Each row is a point. Each copy is the shape, with its points in the same order, turned, moved and blurred by noise. Some copies are also mirrored. Which?

Shape:
array([[ 3.2, -3.6, -0.6],
       [ 0.3, -0.1, -2.0],
       [-5.6,  2.5,  1.1],
       [ 4.2,  0.2, -1.8],
       [-4.4,  0.1, -3.7],
       [-1.6, -1.6, -0.3],
       [-2.1,  4.6,  2.5]])
Copy 1:
array([[ 0.9, -4.2, -0.6],
       [ 1.0,  0.5, -1.9],
       [ 2.2,  6.3,  2.1],
       [ 2.8, -2.3, -3.7],
       [-2.0,  4.4, -1.2],
       [ 0.2,  0.8,  0.8],
       [ 5.8,  4.7,  0.5]])
Copy 1 is: only turned
Copy 2, 7 rows:
array([[ 2.6, -4.3, -0.2],
       [ 2.9,  0.5, -0.2],
       [-2.1,  4.1,  3.5],
       [ 2.0, -1.9, -3.0],
       [ 3.8,  3.8,  2.8],
       [ 0.8,  0.1,  2.7],
       [-3.3,  3.0,  0.1]])
Copy 2 is: mirrored
Copy 3:
array([[ 3.7, -1.5,  1.7],
       [-1.1, -1.5,  1.9],
       [-6.6, -0.1, -2.1],
       [ 1.6,  0.2,  4.8],
       [-4.4, -4.9, -0.1],
       [-1.1, -1.9, -0.8],
       [-5.5,  3.2,  0.3]])
Copy 3 is: mirrored

Shape, 9 rows:
array([[ 3.3, -3.8, -0.1],
       [ 2.0,  0.3, -1.2],
       [-1.1, -0.7, -2.1],
       [-3.5, -0.5,  0.6],
       [ 3.2, -4.4, -2.0],
       [ 3.3, -1.8, -1.6],
       [-8.3,  0.1,  1.9],
       [ 3.1, -1.2, -1.0],
       [ 2.7, -0.7,  2.5]])
Copy 1, 9 rows:
array([[ 3.0,  4.0, -1.0],
       [ 0.8,  0.8,  1.4],
       [ 0.8, -0.6, -1.5],
       [-2.5, -0.2, -3.2],
       [ 3.7,  3.4, -1.0],
       [ 2.3,  1.8,  1.0],
       [-5.5, -2.9, -6.1],
       [ 1.9,  2.4,  0.9],
       [-0.9,  4.4,  0.2]])
Copy 1 is: mirrored
Copy 2:
array([[ 1.3,  1.1, -4.5],
       [ 2.2, -0.5, -0.8],
       [-1.2, -2.3, -0.7],
       [-4.0, -1.4,  0.2],
       [ 2.2, -0.5, -5.4],
       [ 2.7, -0.7, -2.9],
       [-7.9, -1.3,  2.4],
       [ 2.2, -0.3, -1.9],
       [ 1.5,  2.8, -1.0]])
Copy 2 is: mirrored
Copy 3:
array([[ 5.6, -2.2, -2.5],
       [ 1.9, -3.2, -0.5],
       [-0.2, -2.2, -2.7],
       [-1.2,  1.6, -2.0],
       [ 5.5, -3.2, -4.1],
       [ 3.8, -4.0, -1.9],
       [-4.9,  5.0, -2.6],
       [ 3.8, -3.3, -0.7],
       [ 4.4, -0.4,  1.0]])
Copy 3 is: mirrored
Copy 4:
array([[-1.8, -2.3, -4.6],
       [-0.2, -2.6, -0.9],
       [-2.7, -1.6,  0.6],
       [-3.6,  1.1,  1.3],
       [-2.9, -4.4, -3.9],
       [-0.9, -3.7, -3.1],
       [-5.1,  5.2,  4.3],
       [-0.5, -3.3, -2.9],
       [ 1.0, -0.5, -3.3]])
Copy 4 is: mirrored

Shape:
array([[ 0.6, -0.8,  1.8,  2.7],
       [ 5.6,  3.8,  4.7,  0.1],
       [ 0.8,  2.1,  1.0, -2.5],
       [-2.1, -1.0, -0.2, -0.4],
       [ 1.0, -1.5,  1.7, -2.0],
       [-4.1,  2.0, -0.2, -4.8],
       [-6.2,  0.2, -2.1,  0.4],
       [-0.4, -3.6, -0.3,  2.3],
       [-2.1,  0.5, -3.5,  1.7],
       [ 1.6, -3.6,  1.2, -5.4]])
Copy 1 (10 x 4):
array([[-0.7,  3.5, -0.6,  1.8],
       [-0.1,  4.5, -0.1, -6.0],
       [-3.6,  0.0, -0.9, -2.4],
       [-3.6, -0.1, -0.8,  2.6],
       [-2.1, -0.2,  1.6, -0.1],
       [-8.2, -2.2, -1.3, -0.1],
       [-6.7, -0.2, -3.7,  5.0],
       [-0.2,  1.0, -0.2,  4.5],
       [-2.5, -0.2, -4.8,  3.4],
       [-2.0, -3.5,  3.8, -0.6]])
Copy 1 is: only turned
Copy 2, 10 rows:
array([[-1.9,  0.8,  1.8,  1.4],
       [-0.9,  6.3,  3.8, -3.6],
       [ 1.9,  0.3,  2.9, -3.2],
       [ 0.9, -2.8,  1.8,  0.3],
       [-1.2, -1.2,  2.2, -2.8],
       [ 4.7, -4.1,  4.4, -2.4],
       [ 4.1, -4.6,  2.5,  3.2],
       [-2.3, -2.0, -0.2,  2.0],
       [ 3.1, -1.6, -0.8,  2.5],
       [-2.0, -3.7,  1.5, -5.9]])
Copy 2 is: mirrored
Copy 3 (10 x 4):
array([[-1.3,  2.4, -2.0,  0.1],
       [ 1.4,  8.7,  1.7, -1.3],
       [ 1.5,  2.5,  2.8, -3.1],
       [-0.7, -1.6,  0.6, -1.7],
       [ 2.4,  1.4,  0.4, -1.6],
       [ 0.4, -2.3,  4.3, -6.2],
       [-4.1, -4.2,  1.6, -2.8],
       [-0.7, -1.0, -2.8,  1.3],
       [-2.5, -1.4,  2.2,  0.3],
       [ 5.5, -0.9,  0.6, -2.3]])
Copy 3 is: mirrored

Shape, 11 rows:
array([[ 1.6, -1.5, -0.9, -0.3, -1.0,  0.7],
       [ 0.3,  5.2,  0.8,  2.2,  1.7, -0.4],
       [-0.5,  2.0, -0.1, -1.3,  2.9, -1.9],
       [-0.6,  1.7,  1.6,  7.0, -2.8,  1.2],
       [ 1.4,  0.8, -2.6, -6.4, -1.3,  6.1],
       [-1.7, -1.4,  1.4, -1.1, -3.0,  0.0],
       [-5.7,  2.6, -1.9, -1.1,  0.5,  1.6],
       [ 3.6,  1.4, -3.7, -0.8, -0.7,  3.3],
       [-2.5,  2.7, -1.7, -0.4, -0.8, -1.3],
       [ 0.8, -0.6,  4.5, -1.6, -2.0, -1.3],
       [ 0.4, -4.7,  6.7, -6.2,  4.7, -2.6]])
Copy 1 (11 x 6):
array([[ 0.5, -0.8, -0.6, -0.3, -0.7,  1.0],
       [-3.7,  3.4,  1.4,  1.1, -2.3, -4.3],
       [-1.4,  1.6,  1.7, -2.9,  0.5, -3.1],
       [-4.7, -2.4,  1.9,  5.9, -3.4, -1.9],
       [ 3.7,  4.2, -4.7, -3.2, -2.8,  3.1],
       [ 1.2, -1.6,  2.8, -0.6, -2.3,  1.7],
       [-1.7, -0.8, -0.3, -4.2, -6.7, -2.3],
       [ 0.4,  2.0, -5.0,  0.4, -0.5,  0.0],
       [ 0.3, -0.3,  1.1, -3.3, -3.2, -3.6],
       [ 1.9,  1.4,  4.6,  0.0, -1.0,  1.6],
       [ 0.1,  3.2,  7.8, -5.8,  3.3,  5.3]])
Copy 1 is: only turned
Copy 2 (11 x 6):
array([[-0.9, -0.8, -1.2,  0.5, -1.2,  2.1],
       [ 3.6, -1.9,  0.3,  2.7,  1.9, -2.5],
       [-1.0, -0.2,  0.1,  1.0,  1.9, -2.9],
       [ 4.4, -5.6,  2.2,  3.1, -3.6,  1.2],
       [ 1.0,  2.7, -3.7, -5.1,  2.3,  4.5],
       [-0.1,  0.1,  1.6, -1.5, -3.4,  0.8],
       [ 1.4, -3.1,  0.9, -4.9,  1.0, -2.8],
       [ 1.3, -1.3, -4.8,  0.0,  1.6,  3.4],
       [ 1.0, -1.8, -0.9, -1.3, -1.0, -3.1],
       [ 0.1,  2.9,  2.8,  1.6, -2.9,  0.4],
       [-6.5,  6.0,  6.1,  1.2,  2.1, -0.1]])
Copy 2 is: mirrored
Copy 3, 11 rows:
array([[ 2.0, -3.4, -1.1,  0.8, -1.3, -1.5],
       [ 0.7,  2.8, -0.5,  1.8,  0.6,  3.1],
       [ 0.1, -0.3,  1.5, -0.9,  2.6,  0.7],
       [-2.5, -0.4, -3.2,  6.2, -3.6,  2.9],
       [ 6.2, -1.7, -5.5, -4.5, -0.9, -2.6],
       [-1.7, -2.2, -2.1,  0.7, -1.6, -2.9],
       [-2.0, -1.4, -4.9, -1.8,  3.4,  1.1],
       [ 6.2, -2.0, -3.0,  0.9, -0.5, -0.4],
       [-0.7, -0.1, -2.8,  1.0,  3.2, -0.3],
       [-1.7,  0.4,  1.3,  0.3, -3.0, -3.7],
       [-2.9, -2.8,  6.8, -6.8, -2.5, -3.6]])
Copy 3 is: only turned
Copy 4 (11 x 6):
array([[ 2.1,  0.2,  0.2, -1.3,  0.2,  2.0],
       [ 1.2,  5.4,  0.2,  4.1, -0.6, -0.6],
       [ 0.6,  4.1,  1.0, -0.9, -0.9, -2.0],
       [ 0.5, -0.5, -1.3,  7.1,  1.3,  2.0],
       [ 1.7,  4.3, -0.1, -4.8, -3.3,  7.7],
       [-0.4, -1.7,  1.2,  0.1, -2.9,  1.9],
       [-3.3,  3.9, -3.0,  0.3, -4.1,  0.9],
       [ 4.0,  3.6, -1.8, -1.5,  0.3,  4.8],
       [ 0.5,  2.5, -1.9,  1.0, -3.8, -0.4],
       [ 1.0, -1.1,  4.6,  0.7, -2.2,  0.9],
       [-3.2,  0.6,  9.5, -5.3, -0.1, -2.2]])
Copy 4 is: only turned

Shape:
array([[ 0.3, -2.6, -6.9, -1.3, -3.0, -3.2,  3.7, -4.3],
       [ 2.7, -2.9,  0.7,  0.2,  0.5,  3.6,  0.5,  1.0],
       [-0.4,  2.9, -1.4, -1.8, -5.0, -3.0, -1.6, -0.2],
       [ 1.1, -3.7, -2.9,  5.1,  1.0,  0.9,  5.0, -2.7],
       [-0.7,  4.4, -2.9,  3.0,  1.5,  3.8, -0.9,  4.4],
       [-1.9,  3.2, -3.5, -3.6, -1.2, -2.4,  3.1, -2.7],
       [-3.4, -1.0, -1.0, -2.7, -2.3, -3.6, -0.9,  1.2],
       [ 2.0, -0.3, -0.3,  3.3, -0.3,  2.2,  2.2,  1.8],
       [ 2.5, -1.7,  1.1,  5.3,  1.8,  2.3,  3.6,  0.1],
       [ 1.9, -3.9, -1.2,  3.1,  0.1,  2.9,  0.8, -0.5],
       [-0.9,  2.3, -1.2, -1.0,  0.0, -1.8, -4.3, -1.0],
       [ 3.6,  1.7, -1.9,  2.8,  3.4,  0.6, -0.2,  4.5]])
Copy 1 (12 x 8):
array([[-0.9,  3.4, -5.5,  5.2, -3.3,  0.5,  7.7,  0.5],
       [ 1.1, -0.4,  1.7, -1.9,  1.4, -2.7,  3.2, -1.7],
       [ 3.2,  4.7, -1.5,  3.3, -1.9,  3.7, -0.9, -2.2],
       [-3.8,  0.3, -0.7,  3.4,  2.5, -3.9,  6.5, -1.5],
       [ 0.5, -4.1, -2.0,  1.7,  2.6,  0.0, -1.6, -6.8],
       [-0.8,  2.9, -5.5,  3.0, -0.6,  5.0,  2.0,  0.1],
       [ 0.9,  1.1, -0.5,  3.4, -4.7,  2.5, -0.9,  1.0],
       [-0.5,  1.2, -0.6,  0.0,  2.7, -3.4,  1.6, -3.3],
       [-2.6,  0.3,  0.7,  0.3,  5.1, -3.9,  2.8, -1.9],
       [-0.5, -0.7,  1.8,  0.1,  1.3, -3.3,  5.5, -2.6],
       [ 3.0, -0.1,  0.5,  4.1,  0.4,  4.6,  0.3, -1.3],
       [ 3.5, -3.3, -2.3,  1.9,  5.1, -3.5,  0.3, -2.4]])
Copy 1 is: mirrored
Copy 2 (12 x 8):
array([[ 5.1, -1.7,  7.7,  3.4,  3.1, -2.3,  1.4,  4.5],
       [ 0.7, -2.1, -0.3,  2.4,  0.4,  5.2, -1.4,  0.2],
       [-1.2, -2.2,  7.9, -2.9,  0.0,  1.6,  3.3,  1.0],
       [ 4.4, -1.0,  2.4,  7.8, -2.6,  0.0, -1.7,  0.6],
       [ 1.4,  5.0,  0.3, -1.6, -5.1,  4.1,  2.7, -0.5],
       [ 0.6,  1.2,  7.0,  2.3,  3.2, -0.5,  5.3,  1.0],
       [-2.3, -3.5,  3.5, -1.6,  0.5, -2.1,  4.0,  2.1],
       [ 2.2, -1.9,  1.4,  2.9, -3.6,  4.4,  1.3, -0.8],
       [ 1.9, -1.8,  0.1,  6.2, -3.2,  3.0, -1.5, -2.1],
       [ 2.1, -2.1,  0.6,  3.4, -1.0,  2.5, -2.7,  1.8],
       [-2.2,  0.8,  4.1, -2.9,  0.1, -0.7,  0.9, -0.1],
       [ 4.0,  0.3,  0.2, -0.8, -2.4,  3.6,  1.5, -3.7]])
Copy 2 is: mirrored
Copy 3:
array([[-3.0, -2.0,  0.4, -5.7,  3.9, -4.5, -0.3,  5.0],
       [ 0.9, -2.5,  0.1,  0.6, -1.5,  1.9,  3.8,  1.0],
       [ 1.2, -1.2,  6.1, -0.5,  5.7, -1.8, -1.1,  0.4],
       [-5.7,  0.8, -2.1, -1.9, -0.1,  0.0,  4.2,  4.0],
       [ 3.0,  3.1,  2.1,  5.4,  1.7,  2.1,  2.1,  5.4],
       [ 1.8,  2.6,  2.4, -3.6,  3.4, -4.5, -1.9,  2.4],
       [-0.1, -1.3,  6.3, -1.3,  0.6, -1.2, -3.5,  1.6],
       [-0.8,  0.6,  1.6,  1.4,  0.3,  1.3,  5.3,  2.5],
       [-3.3,  1.5, -0.7,  1.5, -1.3,  1.3,  6.3,  1.3],
       [-2.4, -2.3, -0.9,  0.2, -0.2,  2.2,  3.7,  2.6],
       [ 1.1, -0.8,  2.3,  3.0,  3.4, -0.9, -3.3,  0.1],
       [ 0.7,  0.1,  1.5,  6.4, -0.6, -1.5,  4.2,  3.9]])
Copy 3 is: mirrored

Shape:
array([[ 0.7, -0.7,  2.1,  1.8,  2.6,  3.1,  5.2,  1.9],
       [-0.2,  0.2, -0.5,  2.5, -1.9,  1.3,  7.6, -0.6],
       [-2.9, -1.0, -4.2, -2.6, -1.4, -2.2, -8.2,  1.4],
       [ 3.7, -2.1, -1.9,  4.0, -1.9,  0.2,  6.3,  0.5],
       [ 1.6, -0.5, -1.6,  1.0,  2.3, -1.0, -1.3, -2.4],
       [ 1.0,  0.6, -1.1, -3.6,  0.6, -2.7,  3.0, -0.3],
       [-0.6,  2.2, -4.8, -4.3, -0.1, -1.4, -7.5,  5.8],
       [-1.7, -0.9,  0.5,  0.9, -1.0,  1.0,  0.4, -0.7],
       [-0.4,  1.9, -1.5, -1.0, -1.9,  1.8,  2.2, -2.1],
       [-1.7,  0.3, -3.4,  2.2,  2.5, -0.1,  5.9, -0.8],
       [-1.3, -3.1, -0.4, -0.4,  0.4, -2.4,  4.1,  0.0],
       [-4.0,  3.8, -3.6, -0.3, -0.3, -4.1, -7.8,  4.4],
       [ 1.8,  1.1,  3.1,  2.9, -1.1, -2.2,  4.6, -2.0],
       [-0.9, -1.9,  1.9,  2.1, -2.0, -0.2,  4.3,  0.3]])
Copy 1, 14 rows:
array([[ 5.6,  2.0,  0.3, -1.5, -0.2, -0.1,  5.2, -3.1],
       [ 0.9,  4.0, -2.0,  0.4,  1.8,  1.6,  5.3, -4.6],
       [-1.8, -4.1, -0.6,  4.2, -0.6, -4.9, -5.7,  2.9],
       [ 1.4,  3.1, -2.1, -1.6, -0.2,  2.6,  2.0, -7.3],
       [ 2.7,  0.2, -0.5, -1.2,  3.4, -1.5, -2.5, -1.3],
       [ 1.9, -2.7, -4.0,  0.8,  3.3,  0.5,  2.2, -0.7],
       [ 1.7, -4.5, -3.1,  3.9, -3.6, -2.4, -4.6,  5.2],
       [ 0.5,  0.5,  1.4,  0.1,  0.8, -2.7,  1.4, -1.9],
       [-0.8,  3.1, -2.0, -0.1,  1.9, -1.3,  2.5,  0.1],
       [ 4.7,  3.4, -2.9,  3.0,  2.9, -0.1,  2.9, -3.8],
       [ 1.8, -2.3, -0.8,  1.5,  2.8, -1.5,  3.5, -5.0],
       [ 0.2, -3.0,  1.5,  7.3, -1.4, -1.3, -5.3,  5.6],
       [ 0.4,  1.7,  1.7, -1.7,  3.8,  3.9,  3.0, -2.9],
       [ 0.9,  0.4,  1.5,  0.1,  1.5,  0.6,  4.1, -4.2]])
Copy 1 is: mirrored
Copy 2:
array([[ 2.3, -0.9, -6.5, -2.8,  3.1,  2.5,  0.2, -1.3],
       [ 2.4, -2.6, -3.4, -3.3, -1.6,  4.4,  3.2, -0.1],
       [-5.2,  2.3,  2.9,  4.5, -0.3, -6.0, -0.7, -2.9],
       [ 5.0, -0.9, -3.8,  0.6, -1.2,  3.6,  3.6,  2.2],
       [-0.1,  5.0, -1.8, -0.4,  0.5, -1.8,  2.0, -0.2],
       [ 1.9,  2.2,  0.6, -2.2, -1.9,  1.1, -2.1, -1.1],
       [-5.3,  2.4,  0.4,  6.2, -1.6, -4.5, -5.5, -3.1],
       [-0.6, -0.6, -1.9, -2.1,  0.4, -1.6,  2.4, -1.6],
       [-0.4,  0.4, -2.5, -2.7, -3.4,  0.1,  2.0, -2.8],
       [-0.5,  1.2, -2.1, -2.0,  0.3,  5.9,  2.6, -0.2],
       [ 2.4, -0.3,  1.0, -1.9,  1.5,  2.0,  1.3, -0.8],
       [-9.0,  1.6,  2.0,  3.9, -0.4, -4.4, -3.1,  1.2],
       [ 2.9,  0.1, -2.9, -4.8, -1.0, -0.2,  2.0,  3.5],
       [ 2.5, -3.0, -1.8, -2.9,  0.6,  0.6,  2.4,  0.5]])
Copy 2 is: mirrored
Copy 3:
array([[-0.3, -3.4,  0.6,  3.0,  1.7,  4.4,  2.5,  2.2],
       [ 1.2,  1.9,  1.1,  1.4,  2.1,  6.7,  0.3,  1.7],
       [ 4.4, -2.0, -2.0, -3.1, -5.1, -5.7, -4.4, -3.5],
       [ 2.0,  0.3,  2.4,  0.0,  0.1,  8.0,  2.4, -1.5],
       [ 2.3, -0.1, -1.9, -0.8, -1.3, -0.5,  3.5, -2.9],
       [ 5.2, -0.2, -1.8, -2.7,  0.5,  1.6,  1.3,  2.2],
       [ 7.9, -5.9,  0.3, -2.0, -3.6, -6.4, -4.2, -2.6],
       [-0.4, -0.2, -0.3,  0.1, -0.7,  0.8, -0.8,  0.1],
       [ 2.7,  3.2,  0.8,  1.0,  0.3,  0.6, -0.4,  2.0],
       [ 3.3,  0.9, -2.9,  3.5,  2.2,  4.6,  0.7, -0.3],
       [ 1.9, -0.8, -3.1, -2.1, -0.8,  4.5,  0.1,  1.3],
       [ 5.6, -4.8, -1.6, -2.2,  0.3, -6.5, -6.1, -5.3],
       [-0.4,  1.2,  0.9, -2.7,  3.9,  3.7,  2.6,  0.1],
       [-0.8, -0.2, -0.1, -0.9,  0.7,  4.9, -0.6,  0.6]])
Copy 3 is: mirrored
Copy 4:
array([[ 0.0,  3.4,  3.1, -4.8, -1.0, -2.7,  0.3, -3.1],
       [ 2.2,  4.3,  3.0, -2.0, -4.1, -2.1,  3.7, -0.9],
       [-1.9, -7.7,  0.7,  5.2,  2.8,  1.0, -1.3,  1.9],
       [ 4.9,  2.5,  0.3, -2.8, -5.3, -2.9,  1.2, -1.3],
       [-2.3, -0.9, -2.9,  0.7, -1.3, -1.4, -0.4, -0.9],
       [-0.8,  2.2,  0.3, -1.0, -0.8, -0.3, -0.5,  4.4],
       [ 0.5, -5.0,  1.4,  4.3,  6.1,  2.8, -4.7,  2.2],
       [-1.8, -1.2,  2.5,  0.0, -1.8, -0.7,  1.8, -1.4],
       [-0.4,  2.0,  1.2,  0.2, -1.0,  1.8,  3.6,  0.0],
       [ 0.7,  4.2,  0.9,  0.1, -0.7, -5.2,  2.7, -0.6],
       [-0.6,  0.4,  2.2, -1.6, -3.0, -4.2,  0.9,  2.6],
       [-1.6, -4.4,  2.8,  8.9,  3.2,  0.7, -4.7,  0.6],
       [-1.3,  3.7,  1.2, -1.3, -7.1, -0.9,  0.0, -1.1],
       [-0.1,  0.8,  4.1, -2.0, -5.0, -2.3,  1.4, -1.0]])
Copy 4 is: only turned
